Rows are points. Each copy is the shape, with its points in the same order, turned, moved and blurred by noise. Is it also mirrored, or only turned?
(in the rows, 128 means zero)

Shape (5 x 2):
[[112 144]
 [ 93 111]
 [189  81]
 [110 169]
 [129 107]]
Copy 1:
[[122  97]
 [ 94 122]
 [173 183]
 [129  75]
 [125 138]]
Copy 1 is: mirrored
Copy 2, 5 rows:
[[149 153]
 [118 165]
 [100  62]
 [170 161]
 [119 126]]
Copy 2 is: only turned

Shape (8 x 4):
[[151 169 145 173]
 [ 86  97 148 103]
 [ 81 115 123 117]
 [130 139 108 143]
 [ 94 108 146 113]
 [181 138 130 132]
 [102 148 139  93]
 [234 127 185 139]]
Copy 1 (8 x 4):
[[138 149 101 168]
 [101 116 177  90]
 [ 89 120 130  76]
 [127 121  97 113]
 [100 120 151  98]
 [173 112 121 138]
 [ 91  91 138 122]
 [223 120 157 187]]
Copy 1 is: mirrored
Copy 2, 8 rows:
[[125 178 148 171]
 [137  98 147  93]
 [166 101 138 122]
 [136 136 110 157]
 [136 105 150 105]
 [105 171 106 136]
 [166 139 133  94]
 [ 40 210 133 135]]
Copy 2 is: mirrored

Shape, 9 rows:
[[132 101 121 144 148 125]
 [104 110 153 117 104 168]
 [125  83 151 132 112 170]
 [173 216 122 157 129 100]
 [195 175  46 135 173 115]
 [116  92 136 109 135 117]
 [122 103 136 155  74 130]
 [ 87 112 121 152 132 150]
 [ 88  96 128 107  82 139]]
Copy 1:
[[138 123 103 138 134 105]
 [130 106 128  97 127 174]
 [152  86 100  99 135 162]
 [150 161 198 173  85  88]
 [169 200 116 225  97  93]
 [148 134 103 109 159 122]
 [154 110 117  78 104 114]
 [102 115 105 112 116 136]
 [133 139 107  66 129 152]]
Copy 1 is: only turned
Copy 2:
[[124 112 155 111 137 122]
 [110 138 100 112 114 168]
 [129 125 121 114 134 181]
 [139 192 146 163  98  49]
 [158 159 146 130 182  21]
 [112 119 143  77 120 138]
 [157 110 118 125  87 149]
 [ 98  97 115 131 127 134]
 [126 105  89  85  95 152]]
Copy 2 is: only turned
Copy 3 (9 x 6):
[[131 102 148 161 133 122]
 [104 121 124 157 133 193]
 [111 115 141 185 118 176]
 [198 165  99  96 149  99]
 [235 100 170 104 143  87]
 [114  76 123 159 139 141]
 [106 128 117 152  84 146]
 [ 92 124 163 138 141 144]
 [ 91  93 119 136 103 180]]
Copy 3 is: mirrored
Copy 4 (9 x 6):
[[133  94 145 113 147 128]
 [110 155 160 111 107 155]
 [112 124 176 125 117 166]
 [213 173 107 158 165  83]
 [249  90 122 121 140  60]
 [125 107 123  90 129 152]
 [102 129 129 165 113 144]
 [ 99 122 155 108 125 103]
 [ 98 132 125 116  80 147]]
Copy 4 is: mirrored

Shape:
[[143 153 190 114 135  95 132 175 114]
 [147 144  90 151 165 162 108  51 119]
 [123 144 126 133 161  84 159 146 128]
 [127 147 130  38 148 178 184 159  87]
 [ 96 170 119 162 141 103 122 132 136]
 [ 75 177 138 147  95 132 147 147 145]
 [109 147 136  66 118 153 120 159 134]
 [127 145  99 176 141 132 116 137 123]
 [149 103  92 145  97  91 131 103 112]
 [124 112 145 163  74 177 128 153 111]
 [118 145 162 102  75  82 120  97 183]
 [128  67 111  75 128 141 114  97 104]
 [ 68 118 112 186 129 134 163 123 137]
 [143  72  92 124 116 207 133 173 148]]
Copy 1, 14 rows:
[[174 141 177 143 148 122 124 109  92]
 [ 99 131  39 124 134 169 130  88 164]
 [107 115 146 152 151  97 122 108 113]
 [166 160  84  80 167  63 134 167  85]
 [ 89 127 154 124 140 138  97 100 147]
 [ 87 161 180  82 137 134 119 121 129]
 [164 157 132  68 127  90 120 116 124]
 [100 107 125 127 116 156 112 127 154]
 [ 87 123 105 145  67 133 129  90  99]
 [126 132 143  76  89 174 156 149 106]
 [112 190 169 111 100 109 147  37 120]
 [141 109  63  82  94 105 144  77  92]
 [ 49  94 147  90 138 144 144 118 125]
 [144  93 100  65  75 115 182 163 147]]
Copy 1 is: only turned
Copy 2 (14 x 9):
[[ 90 135 171 129 115  89 200 123 122]
 [209 164 158 148 154 120 114 164  76]
 [119 121 126 148 111 112 175 129  85]
 [140 140 104  91 167 158 198 119 174]
 [130 146 125 189 100  89 139 127  98]
 [129 141 137 189  91  97 136 115 165]
 [ 97 164 131 130 155 122 146 135 160]
 [152 137 136 174 124  79 127 165 105]
 [150 109 131 112  99  62  98 148  89]
 [143 105 164 146 127  59 117 162 191]
 [ 86 166 176 133  75 119  89  98 111]
 [127 121 136  78 183 116  88 144 111]
 [152  82 124 204 110 110 110 138 126]
 [130 103 124 113 157 125 112 219 177]]
Copy 2 is: mirrored
Copy 3:
[[132 158 128  79 120  63 143 108 127]
 [119 152 114 170 178 195  94 115  97]
 [ 98 135 124 139 146  86 141 134 153]
 [ 53 233  76  96  93 117 123 136 122]
 [138 150 142 138 173 121 131 131 177]
 [149 183 154 118 123 136 144 142 199]
 [125 191  88  87  97 121  92 138 154]
 [150 154 118 150 176 139 142 150 134]
 [140 115  77 176 126 147 158 110 143]
 [174 170 115  96 107 172 178 152 127]
 [151 120 140 133  73 129  99  85 187]
 [104 131  41 108 111 178 111 116 124]
 [118 131 139 138 158 173 171 167 180]
 [145 166  67 111  92 174 130 218  99]]
Copy 3 is: mirrored

Shape:
[[124  94 118 150 103 133 187 124 116  96 138]
 [124 156 160 169 130 136 168 145 146 112 161]
 [133 118 165  40 113 126  62 109  89 164 118]
 [124 123 124 130 124  95  97 102 151 131 139]
 [ 82 156 124 155  77 115 186 181 152 109 140]
 [109 167 117 169 135 116 182 168  93 158 125]
 [129 152 181 161 111 101 218 156 139 139 142]
 [146 139 125 183  75 142 165 159 140 149 158]
 [174 114 134  18 148 138  75 141 140 167 106]
 [ 98  87 135 101 110 123 108 113 155 137 115]
 [119 121  94 109 138 117 140 120 151 111 133]
 [ 99 173 154 164 113 173 182 149 127 116 157]
 [119 145 139 159 107 146 156 121 147 132  72]
 [131  93 161 100 157 132  75 180 113 148  96]
 [ 89 135 151 164 124 156 197 146 145 181 158]]
Copy 1, 15 rows:
[[ 96 103 129 115 133 141 134 166  81 126 133]
 [130 110 152 129  91 106 136 161 132 149 165]
 [149 123 168  82 153 130 106  71 193 129  36]
 [146 110 143 155 146 102 143  91 137 130 117]
 [ 75 133 103 130  54  94 152 160 120 162 134]
 [117 162 114 123  92 130  86 142 109 192 136]
 [102 134 167 108  79 117 156 165 101 200 145]
 [112 102  97 128 104 141 154 143 117 186 163]
 [190  88 142 111 169 101 117 128 186 144   7]
 [105 107 142 161 155 108 143 117 150 127  79]
 [137 123 116 142 139  91 137 130 115 116  98]
 [104 131 126 108  89 117 137 189 154 147 169]
 [126 158 138 165  95 157 157 161 137 146 105]
 [141  75 158 151 112 123  67 114 168 154  51]
 [ 90 146 125 128 128 112 121 172 146 212 160]]
Copy 1 is: only turned
Copy 2 (15 x 11):
[[ 95 108 122 148 133 113 145 109  96 117  80]
 [ 65 133 133 146 137 142 135 119  71 108 159]
 [167  83 152 128  80  74  62 156 165 158 160]
 [124 141  85 153 109 111  99 128 148 127 141]
 [ 31 165 132 124 116 122 164 133  88 148  97]
 [ 77 121 146 125 186 132 160 164 123 153 123]
 [ 34 118 181 166 164 119 158 112 111 118 148]
 [ 91 150 135 155 151 159 149  99  92 168 126]
 [161  62 142 103  54 122 100 131 199 155 170]
 [119 128 116 164  58 113  99 142 154 140 117]
 [ 94 121  79 120 101 128 126 123 136 105 122]
 [ 61 128 149 126 147 156 120 138  54 134 144]
 [ 92 141 151 146 134 170 103 140 131 114 100]
 [165  96 156 150  75 130 141 192 154 132 150]
 [ 39 108 131 182 145 158 125 150  98 156 130]]
Copy 2 is: only turned
Copy 3 (15 x 11):
[[146 107 170 162  94 166 145 115  81 105 101]
 [121 129 173 161 118 129 164 156  88 157 111]
 [161 184 104 109 115 132  50 111 121 146 211]
 [125 111 142 135 124 104 114  95 136 142 152]
 [116  81 148 201 103 132 142 190  68 124 132]
 [135 157 116 201 112  90 159 161  82 111 104]
 [130 137 186 192  85  99 142 158  43 156 105]
 [162 105 138 152  75 110 181 168  93 145 111]
 [195 165 147  76 145  96  41 150 150 113 186]
 [154  94 141 144 125 142  70 112 119 149 150]
 [137 104 167 156 137 126 115 125 134 100 140]
 [123 135 149 191 113 159 163 192 106 163 102]
 [117 116 141 159  79 122  93 154 124 138  85]
 [145 151  98  86 156 120  69 138  85 128 131]
 [179 122 146 214 123 120 152 161  81 181  88]]
Copy 3 is: mirrored
